Each row is a point. To make a cloud, some directions were put in groups of two or more. Within a group, all points are equally far from the middle, so they leave a hole (a ring in 2 directions, a hollow ball in 3). The other directions are filled evenly. Then the cloud was stretched, turned, moved and blurred a little. How many holes are there, and how many directions does each take, smallest first?

Cloud, 19 rows:
[[ 19.5  15.8 -24.9]
 [ 18.2 -21.6   9.0]
 [-10.0  28.9 -26.8]
 [ 25.0  -1.6 -23.4]
 [-35.9   1.7  -8.8]
 [-36.3  17.0  -6.3]
 [ 11.6 -27.1 -11.2]
 [-22.9 -18.0   4.2]
 [ 31.8  -1.4   0.7]
 [  8.8  20.2  23.4]
 [-15.6  23.5  22.2]
 [ -8.6  29.3 -26.6]
 [ 21.9 -17.0  10.8]
 [-11.7  38.2 -10.5]
 [-32.4  13.0  12.0]
 [ 19.0 -21.6 -15.9]
 [-23.1  24.8  17.2]
 [-29.6  29.8  -5.6]
 [ 11.2 -17.3  18.6]]
Holes: 1 (3)

Cloud (48 x 6):
[[ -0.4 -10.4 -10.8 -17.7  -0.5  38.9]
 [ 12.5  32.3  11.2  29.6 -16.8   2.3]
 [  4.8 -22.3  -7.7  35.8   8.0  12.4]
 [ 26.1   9.9 -27.6 -18.0  38.8   3.5]
 [ 10.9 -17.0 -33.0  -7.4  16.8  25.9]
 [ 21.7  29.8 -20.4   4.2 -34.0  -2.2]
 [ 11.8  33.4  -3.9  16.5  22.9  33.0]
 [ 12.9  -6.9  -7.6 -37.4  19.8  16.8]
 [  9.7  27.5 -39.7  27.2  -2.2  -2.4]
 [ -8.3  37.4 -20.9 -28.4  16.4  13.9]
 [  4.8 -13.5  13.8  14.0 -15.0  29.6]
 [ -9.4 -18.3   9.2  27.0 -12.7 -15.8]
 [ 24.4   7.4 -18.9 -34.8 -11.4 -11.3]
 [-19.0  28.2  14.9  18.3  35.0   5.9]
 [ 18.0  -7.9  16.0   9.4 -25.3   9.0]
 [ -5.8 -19.4 -14.6  35.7  -0.3  17.7]
 [-10.0  -8.4 -19.6  -8.3 -31.1  13.6]
 [ 12.9  -9.0 -25.5 -34.8  -1.7  -5.8]
 [-18.7 -13.1  18.5  -7.4  12.3 -27.4]
 [ 30.8  18.4   0.5 -17.9  10.8  33.7]
 [ 13.4  -8.0  32.1   6.6  -0.7  12.9]
 [ 11.8  30.0 -33.6  26.4  -6.6  17.9]
 [ 23.1   4.4  10.0  -7.4  42.7  12.6]
 [-21.6  23.4 -35.0 -16.1  17.8  -3.5]
 [-21.3  10.6 -30.5   5.2 -29.4   1.9]
 [  7.4  35.1  23.4  -6.1  30.8  -0.8]
 [-15.3 -10.8  23.9  14.1  24.6  24.2]
 [-29.9  -1.6 -19.7   0.8   0.5 -30.1]
 [ -1.1 -11.3 -13.4 -12.2   2.7  41.1]
 [-11.6  -6.0  -9.5   3.3 -33.2  23.6]
 [-20.5   9.4  -3.1  27.2 -31.6  15.9]
 [  4.2  42.2  17.1 -21.7  13.6  18.6]
 [ 17.5  15.1 -14.2 -15.9  23.5 -36.8]
 [ 27.7  26.1 -16.3  20.5 -15.2  24.3]
 [-16.4  31.9  27.5  23.4   9.5   1.0]
 [-23.1   6.0 -43.4  10.9   0.7  -4.4]
 [-27.2  23.7  -7.8 -31.7  -3.6  -2.3]
 [ 13.8  37.7  -1.7 -12.5 -32.4  -2.9]
 [  9.6  35.3  -9.9 -18.7  38.3  13.7]
 [  2.9 -14.9 -30.8 -21.6 -12.6  -8.5]
 [ 15.3  -4.1 -17.4 -37.7  13.7 -16.8]
 [  7.2  -9.2  11.0 -12.5 -30.8   0.8]
 [-20.2  12.6 -18.0  29.4  27.2  22.9]
 [  2.0  37.0 -35.8 -23.8  -0.3   0.0]
 [ 25.9  32.0  -9.6  -8.9 -27.4  19.3]
 [-20.3   1.5 -17.8 -22.8 -23.0   7.6]
 [ 12.4  27.7 -45.0  17.3  -1.8  -4.8]
 [  0.6  35.1  14.2  29.9 -14.9  13.3]]
Holes: 2 (2, 4)

Cloud:
[[ 29.7  19.3 -24.8 -17.5 -24.9  10.6  16.9  -2.3]
 [ 12.2  16.6  -8.5  -5.0  11.5  29.4 -17.1   5.1]
 [ 21.0   1.8  31.1   7.1  13.1  21.5   6.2 -36.7]
 [ -6.0 -30.5  -6.0  28.9  -2.9  -8.6 -27.3 -13.6]
 [ 12.0  -7.9  18.4 -44.2  23.0  19.4  17.7   5.4]
 [-11.5 -27.0  -6.4 -21.5  22.6 -12.7 -14.9 -36.0]
 [ 17.7  24.8 -29.0  18.1 -37.1 -33.1  -9.0 -29.9]
 [ -5.5 -19.1  -8.4 -26.7  32.6   8.0 -28.5   7.3]
 [-26.5 -16.2  19.5  -8.9  -3.3 -14.3   3.0  26.1]
 [-23.6   1.4 -19.1   5.4  -0.7   1.1 -16.4  21.0]
 [  8.1  29.3 -10.0  15.1  17.2 -35.3   3.1  19.8]
 [-30.8  13.0  -9.4 -10.4 -12.8   0.8  34.9   4.7]
 [-36.0 -13.3  16.9  28.5  11.1  18.8   5.3  -7.4]
 [ 27.3  24.2 -10.7 -46.5  16.9  -5.1  -5.9  -9.7]
 [ 14.0  42.3   6.9  30.3  22.9  -1.6 -18.1 -21.7]
 [-42.1  18.8  21.0 -30.5   4.0  28.6  -9.8  14.8]
 [-34.4  28.5  22.5  11.3  40.4 -26.9  -7.4 -20.8]
 [-21.0  15.9   8.5   3.3  28.6  12.3   9.1 -20.2]
 [-11.1 -17.4  -8.4 -30.0  -7.5  43.0  10.3 -16.5]
 [-12.8   9.2 -18.2 -40.1 -20.0 -30.9   2.6  13.7]
 [-20.5  -2.4   5.2 -34.1  18.8   2.5 -18.0 -13.9]
 [  7.9 -12.7 -20.8 -12.9 -16.7  21.9 -34.5 -34.8]
 [ 17.6 -31.3  13.5 -27.5  27.0  15.2   2.7 -41.0]
 [-28.4  18.8  -7.7 -27.2 -14.6  23.1  -8.4   1.3]
 [  6.4 -37.1   1.6 -24.0 -40.5  -1.7 -30.9  -9.7]
 [ 20.6  11.1  31.5  -8.8   8.4 -10.0  -9.1 -20.0]
 [  6.9   9.6 -30.6 -31.4 -10.1 -15.7  28.5 -16.8]
 [ 23.6  24.7 -28.2   6.2  21.9 -15.6 -24.5 -27.7]
 [ 10.0  30.9 -20.1  15.0 -39.2 -13.8 -14.2  -7.0]
 [ 24.1  31.8   0.5  17.0  24.5 -18.2  -1.6  15.3]
 [ 10.0  26.1 -22.5  15.5   9.7 -24.6 -16.8 -12.2]
 [-12.2 -10.7  14.9 -21.0  -9.5  12.6  20.5  -0.8]
 [  8.9 -24.4  12.1  -2.4 -30.0   4.4 -23.0  -8.0]
 [ 15.2 -14.1  -7.1 -15.6   1.6  31.8  11.8 -18.4]
 [  5.1 -25.6  25.0   8.8 -32.5   8.6   7.0   5.4]
 [-24.5 -23.7  10.7 -30.8 -20.5  29.8 -16.7  -2.1]
 [ -9.0 -32.2  16.4 -29.2 -24.0 -15.0   7.8 -38.6]
 [-20.5 -10.5  21.3  -9.7   3.3  -7.2  36.2  11.3]
 [-10.2   3.2   4.2   2.2  15.2 -12.6   6.5 -15.7]
 [  5.6 -14.5  21.9  23.5  21.2  30.6 -20.6  13.1]
 [ 25.4 -17.6  23.1  20.1  11.1 -18.9  -3.1   4.4]
 [ 17.3  19.3  14.6  11.4 -27.2 -30.0  11.2 -38.2]
 [ -1.4  24.4  37.1 -30.7  29.6 -24.0 -18.6  19.3]
 [ -6.5 -16.1  27.1 -39.1   8.4   0.3   0.7  18.1]
 [-48.0   0.6 -19.6  29.3 -22.6 -11.3 -15.8 -27.0]
 [-23.7 -31.2   6.0 -29.4  12.1  -4.6 -16.3   0.2]
 [ 31.4  28.3  -6.4   8.1  32.3 -24.9  -4.2 -33.6]
 [-16.4   7.4 -18.3 -23.4  18.8  42.7   1.2 -26.2]
 [ -5.0   8.5  14.9   3.6 -41.1  14.6  18.9 -14.9]
 [  1.7 -12.4  21.0  11.7 -12.7  23.8 -11.1 -35.4]
 [ 33.7 -20.0  21.9 -18.8  25.6  -8.7  -1.7  20.3]
 [ -5.0 -19.0  -7.1 -23.8  30.3  -4.1 -31.0 -20.7]
 [-15.4  -1.2  16.5 -14.6 -15.6 -13.7  24.6 -31.1]
 [  8.6  -9.5  35.4 -11.1 -19.2  40.4  17.8   9.2]
 [  4.0  -9.2   0.4 -34.8 -35.3  28.5 -25.4   5.6]
 [-24.7 -27.9   2.5  -7.4  15.7 -13.5   5.5   1.8]
 [-37.2 -32.8 -33.8  14.3 -14.3 -26.0  -4.4  18.5]
 [-31.7 -26.5 -36.9 -12.2  13.3 -34.5  -3.8 -25.3]
 [-22.9   2.7 -12.1 -15.1  -4.3 -17.3  12.5   5.7]
 [-13.9  12.6  27.0  -0.3 -20.5  23.6 -25.6  24.0]
 [-21.3  20.1   1.3 -29.2 -12.4  25.0  -1.7 -39.9]
 [-32.6  13.5 -35.7 -20.2 -13.1  32.8  17.2  17.6]
 [ 29.7 -17.2  24.4  11.4   2.2  27.6  16.1 -39.2]
 [-18.3  -9.9 -11.4  16.5  11.0   7.3 -26.0 -20.4]
 [-20.8  19.9  -5.7  19.3 -12.4 -28.6  20.2 -18.2]
 [ 25.5   5.1  27.5  -3.4 -15.6   8.6  12.8  -1.6]
 [-10.9 -33.9  12.1   7.3 -16.1 -17.5  32.2 -30.0]
 [-21.2  25.4 -11.3  36.2   3.4  13.6   1.7 -28.4]
 [-21.9   2.8  -9.4 -40.3  15.6 -20.4  22.9 -30.6]
 [ -2.6  -9.3  21.1   8.7  21.8  45.0   8.3   9.5]
 [ 27.7   9.3  -1.5 -16.3  32.7 -20.1   5.8 -30.7]
 [ -1.2  18.3  -4.2  17.7  19.8  34.8   4.9 -22.4]
 [ -4.9 -25.7   1.0  12.6 -14.4 -10.1 -24.8  16.4]
 [ 15.9   5.1  33.9  -3.9 -17.2  26.5   7.0 -27.7]
 [-40.4 -33.6 -23.2  -2.6  -9.8  25.1 -17.1 -12.0]
 [ 20.9  -5.7   5.2  -8.1   8.8  -9.7   6.0  27.6]
 [  4.5  -4.1  -8.3  27.7  26.0  27.5  -7.8 -20.3]]
Holes: 0

Cloud (104 x 9):
[[-28.2 -25.0  30.1   1.2   6.8   1.9   2.3 -34.7 -20.1]
 [ -4.5  36.2 -17.4   8.3 -10.0  -4.0  -6.3  27.1  -3.8]
 [-14.8 -47.9  15.1 -12.1 -25.4  21.7   9.6  19.9  -0.7]
 [ -1.9 -22.0 -15.5  10.2 -33.7 -13.8  -9.3 -15.9 -38.4]
 [-24.7 -22.0 -21.7  -6.8  17.0  17.0  10.2  24.1  12.9]
 [ 12.8 -11.0   0.5  38.2 -26.5 -25.4 -15.3   2.6 -15.3]
 [ -3.5 -22.8 -12.5 -28.6  -3.9 -34.1 -24.5 -15.4   4.1]
 [-21.8 -39.4   9.1  -7.9 -16.3  -2.4  14.8 -20.2 -12.2]
 [-21.4   2.6 -33.7   3.8  29.3  23.5   1.8  -3.6  -7.2]
 [-19.9 -15.8  27.5   7.8  45.4   5.3  -6.2  26.3 -34.3]
 [ 22.4  -2.8  27.3  15.4  -5.5 -10.6 -26.7 -19.1 -35.6]
 [ -6.0 -36.6  10.0   9.6  23.8  -0.8 -35.2  38.3   7.9]
 [ 29.6  -2.1  -6.2  -1.0  40.6 -16.6 -19.1 -12.3 -25.5]
 [-12.0 -51.0   3.3 -15.7  -4.3  27.7   9.3  29.5  -4.8]
 [-24.1 -43.7  13.6  32.4   6.8  13.0 -16.2   5.1  -9.4]
 [ 10.3  -1.1 -29.8  15.4 -23.5 -24.0  11.7  -4.7 -24.8]
 [ 29.8 -21.3  31.7   5.6   2.9  15.7  13.6   3.0 -39.9]
 [ 19.8 -21.6  31.7  -6.4 -21.2 -28.4   0.7  13.3  -7.9]
 [ -7.9 -23.4  25.4  13.8  -3.6 -39.6  -5.5  -8.6  -0.6]
 [ 18.5 -14.0  14.9 -15.3 -13.1 -33.0  11.9  22.8 -18.1]
 [-18.7 -34.8  27.1  35.9   1.9 -22.7   4.0 -19.8 -24.8]
 [ 22.7   4.6  33.4  25.7 -16.8  10.2 -35.1  14.3  -8.4]
 [ 10.2  -7.2   9.0  45.7  -0.7  24.3  -9.7 -12.6 -30.3]
 [ 31.9 -43.3  20.3  19.1  11.7  11.1  -4.5  27.7   7.7]
 [ 16.6 -33.2  -6.9  20.0  37.6 -15.9 -18.3   9.2 -17.9]
 [ 22.6  -9.4  -3.1  -5.8 -25.2  -4.2  23.7   1.0 -17.2]
 [-19.0 -49.0 -15.6  11.4  -7.1   2.4  24.2 -27.5 -37.9]
 [ 19.0   7.7  34.9  -7.1 -14.3   8.5 -21.5 -18.8  10.6]
 [ 18.9  -1.1 -32.5   8.7  -4.5 -16.7  -4.3  32.1 -12.1]
 [  4.9  31.0 -30.4  25.6   4.5 -15.0  -3.0   1.9 -12.7]
 [ 14.9 -21.5 -24.6 -26.9  15.5 -16.0 -21.6  -2.9 -21.3]
 [ 25.8  13.9  -0.1  14.5  27.4 -31.1 -20.5   4.9 -35.2]
 [ 10.7 -33.7  19.3 -16.9 -10.1 -21.6 -37.1 -14.7   7.1]
 [ 35.0 -12.4  29.9  22.9   8.4  22.7   4.7  19.4   1.2]
 [ -3.0  26.2  14.3 -12.4   0.9  -5.9  26.2   5.1 -17.7]
 [-29.0  -6.3 -26.9  10.6   0.3 -23.5   6.3   8.4  14.4]
 [ -2.4  -0.7  35.9   2.4  10.2   9.2  18.4  -8.4  17.6]
 [ 11.8  20.7 -22.1 -15.4  -0.7  -3.4  16.4 -15.4   6.7]
 [ -0.2  -8.5  -7.8  -0.6   2.2  36.9   7.1 -39.5 -26.6]
 [ -7.0   8.9 -11.0   2.2   7.2  27.4  34.1   8.8 -27.6]
 [ -5.0 -17.9 -17.6 -22.8 -20.8 -20.9 -22.7  33.5  12.6]
 [ -1.9 -24.4  12.4  14.1  32.3 -26.7 -24.6  33.7 -45.3]
 [  8.7  -9.8  -4.2 -11.5  -5.4  50.3   7.2  -4.0  15.9]
 [-11.3 -38.0 -11.2 -15.9   6.9  -6.4 -24.1 -11.0 -46.5]
 [ 17.3 -17.5  -0.5  33.1 -29.9  12.6  17.4  21.4 -24.7]
 [ -9.8   0.0   4.3 -21.2  25.9  29.6  17.2  15.2 -17.7]
 [  3.8  23.5 -13.5  30.1 -16.0  -4.4   5.1  -7.2  10.7]
 [-18.9 -30.7 -30.6 -19.4  20.2 -10.4  19.7 -13.5  12.6]
 [-18.5   9.7  27.1  -4.6  30.1 -25.3 -13.0  40.8 -25.5]
 [-13.7 -29.0  28.7  -7.5  -5.5 -16.5  19.6  -3.7  -3.6]
 [  9.9 -19.3 -16.6  35.9 -24.0 -25.4  -6.7 -19.0   4.2]
 [ 17.2  -2.3  12.0 -30.5  15.3  42.1   1.3  21.4   8.2]
 [-28.9 -19.1  -7.7  42.4   8.6 -23.9  26.8   1.4 -19.2]
 [-33.0 -22.3  27.6  -8.5 -15.1  24.2   7.4  15.7 -40.0]
 [ 26.8 -21.5  26.3  14.6  -0.7  -9.8  22.2  -7.2 -36.6]
 [ 26.2 -16.7 -11.9  34.6 -14.1  -7.0   4.7 -16.0  27.0]
 [  5.2 -54.3  32.4   4.0  19.4   6.7  -1.8  14.0  -7.1]
 [-20.9  -4.4   0.1  24.4   3.5  43.8   5.7  13.4 -28.9]
 [-24.2  -4.2   9.9 -15.1  15.3  23.3 -16.6 -22.9 -33.1]
 [ 18.2  -6.9  11.6  -3.5  25.3  23.8  15.3 -26.5 -11.8]
 [ 11.1  28.3  34.1 -17.2 -11.7  -7.5  -5.3  13.6  13.3]
 [ -6.1  -3.4  52.5  15.5   1.7  19.0  10.3  15.8   1.7]
 [-17.4   6.8  -1.7 -19.9  -8.7  29.5 -31.0   3.2  -2.2]
 [-23.9  -4.9  -6.2   6.2  -0.7  27.1  23.7 -41.1 -24.2]
 [ -3.9  13.3 -20.2 -15.6 -11.3  19.0 -37.4 -21.1  12.4]
 [  7.9  13.9  -6.6  24.4   7.6  15.4  14.3  21.7  20.0]
 [  7.2 -24.3 -13.6  19.9 -29.0   9.2 -23.9  -7.6 -28.9]
 [  4.0 -39.4   3.8  40.5 -13.1  -3.8  16.2  17.4 -14.9]
 [ -2.5  -2.5 -16.2  26.1 -17.0  27.9   6.2 -37.6  -5.1]
 [  5.9 -39.7   1.5 -15.0   2.6  -2.2 -26.8 -19.2 -37.2]
 [-13.1 -28.3  16.7  15.5  29.1  18.5  -3.9  32.1  22.6]
 [ 17.1 -14.4 -10.2  -2.6  -9.3  48.5 -12.3   7.5  -1.4]
 [-15.8  20.8   0.9 -20.3  35.9 -14.0  -9.2  -5.5 -23.0]
 [ -4.6  29.3  -9.6  22.7  11.8 -17.4 -29.5 -15.0  16.1]
 [ 13.8  21.3  15.6  -4.6 -23.1  -9.5  12.3  -0.4 -41.4]
 [  6.2  19.5 -15.8  31.1  16.0  -2.0  12.6  -3.0  12.7]
 [-19.5   9.8 -28.1   3.2   7.7   7.5  25.1  -9.5  13.9]
 [ 27.4   8.8 -18.9  16.8  39.3 -12.3 -18.1 -17.4  14.8]
 [ 22.3 -32.9 -16.6 -19.2  -2.7  27.5 -26.4 -25.6  -0.3]
 [ -5.9 -18.1  -6.3  -1.3  38.6 -50.1  -0.3  -9.6 -38.4]
 [  6.2 -13.8  -5.9  37.5 -23.8 -26.9 -22.7  -2.8 -22.8]
 [ -2.5 -20.3  -6.9 -20.3 -16.4 -24.3  15.0  28.7  -1.9]
 [-24.6  -2.7  28.9 -14.3  -7.2  29.4  -8.6   8.6 -37.6]
 [ 19.6 -21.9 -12.1 -15.5  32.2 -14.2 -14.6  -8.2 -42.9]
 [ -7.7 -25.3  -3.2 -36.0  23.4 -10.5   5.0  19.8  17.6]
 [ 17.0 -36.0 -28.7 -21.9  27.3  -9.0   4.8 -17.4  -9.0]
 [-17.7  26.2  12.4 -17.5 -12.1  -7.2  -5.9  -2.9 -20.1]
 [ 16.1  -9.4  13.6 -14.3   2.2  36.8 -10.4  -9.6 -27.1]
 [ 37.4 -11.6  31.3   5.4  12.8  19.3  10.8  14.4  -3.5]
 [-10.8 -44.8  36.1  29.0  -8.6   8.4 -15.1  29.2  -9.4]
 [ -6.2 -42.2 -29.3  16.6   1.1   8.1 -20.7 -14.3 -43.4]
 [ 18.3 -31.7   2.2  -1.3 -46.0  14.5   1.9  13.9   7.3]
 [  9.8  25.6 -22.7  12.6 -24.1  -9.7 -11.8   3.8  -1.7]
 [-22.8 -33.7 -17.2  21.3  13.7   3.5  21.2  22.7  -8.3]
 [ 29.9  -8.7  -1.5 -23.3  -6.2 -27.7   3.9   7.1   5.5]
 [ 34.0  19.1   9.5 -26.7  16.4  -6.2  -9.4  22.8  11.9]
 [ 28.3  -5.4  -0.1 -10.7  31.3  -6.5   2.9  12.9 -49.2]
 [-29.5   7.0  22.5  -9.3  11.8 -22.2 -19.3  -9.2 -33.8]
 [  0.1 -41.3  19.6  -3.5  14.6 -13.1 -34.6 -10.8 -26.8]
 [  1.0  29.1 -33.8  30.0  16.8 -15.3 -18.6  -6.4 -33.0]
 [ -0.2 -36.7  20.9 -13.1  34.5  -7.0 -20.2  31.0 -12.0]
 [  1.6 -49.0  -9.9 -15.7  -6.9  22.3 -20.7  23.9 -11.3]
 [ 18.7   1.2 -17.6 -10.1  37.2   3.7   7.9 -18.4 -47.1]
 [ 12.5 -35.6  -3.9   6.7  37.8 -29.1   0.2  -2.7  11.5]]
Holes: 3 (2, 2, 3)

Cloud, 92 rows:
[[-12.4  -3.4  -0.7 -10.0   3.5  10.1  -1.0  63.7   2.6]
 [  0.9  -1.1 -46.6 -20.9   6.5 -17.6  -1.7  36.3 -13.0]
 [-27.7   9.6  20.6  -6.6  -1.2  20.8   2.6 -15.3  39.2]
 [ -8.5   4.9  -7.4  -9.0 -16.8  43.3 -11.2  36.2  42.0]
 [-28.3 -10.6   5.5  24.7  -4.5  -9.3   5.9  24.6 -14.7]
 [ 28.0  11.4 -28.9 -12.6 -27.2  11.0  14.3  28.5   0.3]
 [ 28.6  14.2   4.6   3.0  24.5 -10.5 -10.0 -25.8  34.5]
 [  7.8  -6.3   9.3 -29.5  -9.8  15.4   8.2  37.5  33.2]
 [-16.0  21.6  -0.4  20.9 -17.5  -8.3 -15.6  27.8  29.8]
 [ 14.3   8.6  10.8  12.3 -11.1 -23.4  26.7  46.0   3.0]
 [ 26.9  27.0  -4.2  -1.0  -0.4  38.5  26.0  33.6  -1.8]
 [ 10.3  -2.5  -6.7   3.5  -6.1 -28.4  -5.8  37.2  21.0]
 [-19.6  28.5 -25.2 -22.8  18.2   6.3  -5.3   2.7   5.0]
 [-18.6 -16.4  -3.8  -4.6  20.0 -11.4  -6.0 -37.3   7.3]
 [ 25.6  -8.3   1.0  -6.0   0.3   6.9 -11.6 -40.9  18.3]
 [ 12.7  -7.4 -13.8 -37.2  37.4   9.4  22.2 -28.3  -4.1]
 [ 19.6  33.6   6.3   5.7   2.0  39.2 -16.8  42.8  22.4]
 [ 10.9   3.7 -26.9   7.0  -5.2   3.8  39.8  33.8  41.1]
 [ -5.8 -13.0 -17.7   4.2  -0.8 -16.6  37.1  39.5  18.1]
 [ 31.5   3.0 -24.6  -3.1  34.9  -5.9  21.0  10.0 -11.6]
 [-24.2  -5.3 -20.0  22.8 -13.2  -4.5  32.6  -1.4  24.0]
 [  8.1  33.0  -9.2 -16.6   4.0  39.1  12.1  35.8  -7.0]
 [ -9.8 -21.1 -20.7 -35.9   1.4  25.4  -7.4 -34.5 -13.6]
 [  7.6  -0.6 -28.6  -4.3  33.1   4.5  23.2   0.9  47.1]
 [ 22.3   9.1  -0.8 -29.3  10.9  30.3  25.8  30.3  29.7]
 [-17.3  -5.3 -11.3   1.2 -50.4  23.9  23.6  -1.7  12.3]
 [ 13.7  -2.7 -17.4 -27.2   1.5 -15.3  29.5 -45.7  25.0]
 [  2.8  12.0   5.0 -12.5  21.0  -3.2 -24.0  36.1  27.7]
 [  3.5   8.4 -16.0  15.8   1.7  25.1  -8.7  62.2  26.2]
 [ -8.6  32.4  11.0  11.4 -27.5  -3.9 -19.8  22.1 -23.8]
 [-11.2 -16.2 -14.3  -4.8   4.9 -12.7  -7.5  -3.2  44.4]
 [ 26.7  23.4  17.0 -21.9  26.8 -34.1   7.4   8.4  -4.8]
 [ 19.7 -12.9  -6.3  -9.9  14.0  46.2  -7.8  -9.9  -2.4]
 [-13.1  -2.8   3.0 -26.2   0.9  11.6  41.5  -6.8  18.9]
 [  0.2  -2.9  23.2  18.2  37.9 -13.4  12.0  25.4   9.7]
 [  7.4  15.5 -20.1  -9.5  31.7 -18.5  36.1 -14.0   2.8]
 [-12.0  16.4  -8.9 -12.4 -37.1  36.5  28.5   1.1 -16.7]
 [-13.6  14.8  -6.3  -5.1   8.7  33.3 -10.8 -33.2  25.6]
 [-16.6 -15.9 -17.8 -26.6  -6.5   0.4   4.4  -0.5 -45.1]
 [-12.8 -11.7  15.4 -27.4 -19.2 -22.2   6.2  16.3  -9.9]
 [ 16.1  19.2  10.7  -4.1  12.9   0.0  38.8 -16.6  20.3]
 [-14.4  17.9 -23.6 -26.9  -4.4 -35.4 -15.8   7.2   3.3]
 [ 14.2  23.9 -26.4  -9.7  12.6  13.8 -12.9  31.8  33.9]
 [  3.9 -35.4 -22.9 -42.0  40.7  12.8   5.7  13.9  -0.3]
 [-21.7   8.7 -27.1  -1.3  16.6 -24.3   3.3  25.0   7.2]
 [ -0.8  -8.4  -4.9 -23.2 -26.7  -7.5  41.5  10.3   2.1]
 [-17.5  -8.8 -36.4 -32.7  -8.5 -19.7  -3.0  14.4 -31.5]
 [ 26.4  22.4  21.9 -13.6  23.6   3.1  -7.3   9.7 -21.6]
 [  8.2   8.7 -13.2 -12.7  45.7 -31.7   4.2  21.9  30.8]
 [  8.9  -2.2  -8.8  31.3  -4.5   7.5 -11.6 -13.4  15.1]
 [ 26.9  -6.3  10.7 -16.6  22.1   5.3   5.3  42.3  38.6]
 [ 21.3  16.2 -10.6 -14.5   9.0  18.7 -32.0  35.4  13.4]
 [-17.8  -9.9  12.7 -21.4 -18.8  15.9  28.2  34.8 -12.3]
 [ -0.3  -3.8 -44.4 -23.3   1.8  24.7  24.2  24.8  28.9]
 [  3.8   4.4  11.0 -28.9  23.2  -4.0 -13.4  37.0  27.1]
 [  9.4  19.8  25.2  -3.8  27.6   4.0 -10.9  41.5  22.0]
 [ 13.8  -3.8   7.2   1.8  -8.1  -0.9  17.2   1.8 -40.1]
 [-19.0 -14.8  -7.7 -32.9   3.5  31.6  -0.3  28.9  20.2]
 [-25.8  -4.9   5.3 -25.9 -21.0   4.1 -14.2  24.1 -23.5]
 [ 27.2   8.7 -17.8  23.0 -15.1  17.6  11.9  18.7  40.3]
 [ -0.3   4.4  -2.9 -51.2  36.2 -16.4  10.4   2.7  34.7]
 [  7.7 -10.5 -28.4  -4.3 -19.1  -2.7  -6.3   2.1  40.3]
 [ 11.5  17.7  20.1   1.8 -20.2 -13.2  34.7  26.6 -10.2]
 [ -0.6   4.5   4.1  17.1  24.2   7.0  -7.9 -27.2  33.7]
 [ 25.8  18.7 -17.0   7.8  13.9 -34.9 -11.6   7.9   8.7]
 [ 14.4 -11.3  12.3 -29.6  37.0  26.2   0.3  18.5 -17.8]
 [ 25.3 -15.5  21.0   6.0   1.8   7.9  -5.0  39.4  -6.5]
 [ 14.3  -2.4   3.6 -14.6  34.7 -21.4 -11.4   6.9 -40.1]
 [-33.9   8.7  16.9  11.6  -7.1  -5.7 -17.0  27.7  -9.7]
 [-12.4   5.3 -31.0 -11.9  12.0  22.9 -26.5  -1.5  24.7]
 [ -2.5   5.8 -11.4  -8.3  31.0  13.1   1.3 -40.1  13.4]
 [ 16.4   1.0 -10.2 -11.4 -16.0 -35.7  21.7 -17.7 -23.4]
 [-10.2 -10.2 -49.0 -10.2   7.9  -2.8   9.6  -7.5  33.7]
 [ 26.1 -17.8  -2.8 -26.6  11.2  11.4 -20.5 -33.6 -24.2]
 [ -6.2  25.9  22.8 -12.7 -13.4  -1.2  -2.8 -22.3 -29.9]
 [  5.5 -16.1  11.4   8.4 -21.3  10.1  11.9   6.4 -30.0]
 [-24.7   8.1  -6.6  -5.7 -12.0 -11.8  39.0  -9.2 -18.2]
 [  3.5 -21.1  -6.2  -6.0   4.7 -43.7 -18.0 -17.7  12.0]
 [ 32.1  16.5 -11.5   6.3  -6.7   8.9  -3.3  48.8  17.8]
 [ 25.7  17.1  21.8 -41.3  15.0   2.3 -17.2   9.2   7.5]
 [ -9.1   9.4 -11.3 -48.5 -12.8   4.6  25.9   7.0   8.1]
 [ 11.6  22.6 -35.1   2.7 -20.5  -8.1  -3.3 -15.3  -8.3]
 [ 15.9  46.8  -4.3  11.9  -5.9  -8.5  14.5   5.4   1.6]
 [ 26.6   3.9 -16.5 -27.8  -4.1  -4.4 -14.0  39.6  22.4]
 [ 23.7 -18.1   6.0  17.1   3.4  26.6   9.7  38.9 -12.1]
 [ -3.3  32.2 -13.3  -4.3 -10.4  23.3   4.5  15.9  50.7]
 [-13.1 -33.4 -15.5 -46.6   1.1   9.1 -10.5 -35.5  10.9]
 [-23.6   3.0   9.1   7.2   9.9 -11.0  37.6 -16.7   8.9]
 [ 29.8   0.0 -21.0 -23.2  -3.4 -13.3  -3.1  21.0  43.9]
 [-24.8  25.7  10.0  25.6 -20.5 -30.9   9.6  10.8   2.5]
 [ 11.8   5.7 -18.0   0.9  45.7  -4.8  26.6  17.1   0.1]
 [ 16.4  -3.1   7.1  16.4   6.9   7.6  10.0 -32.2  17.1]]
Holes: 1 (8)
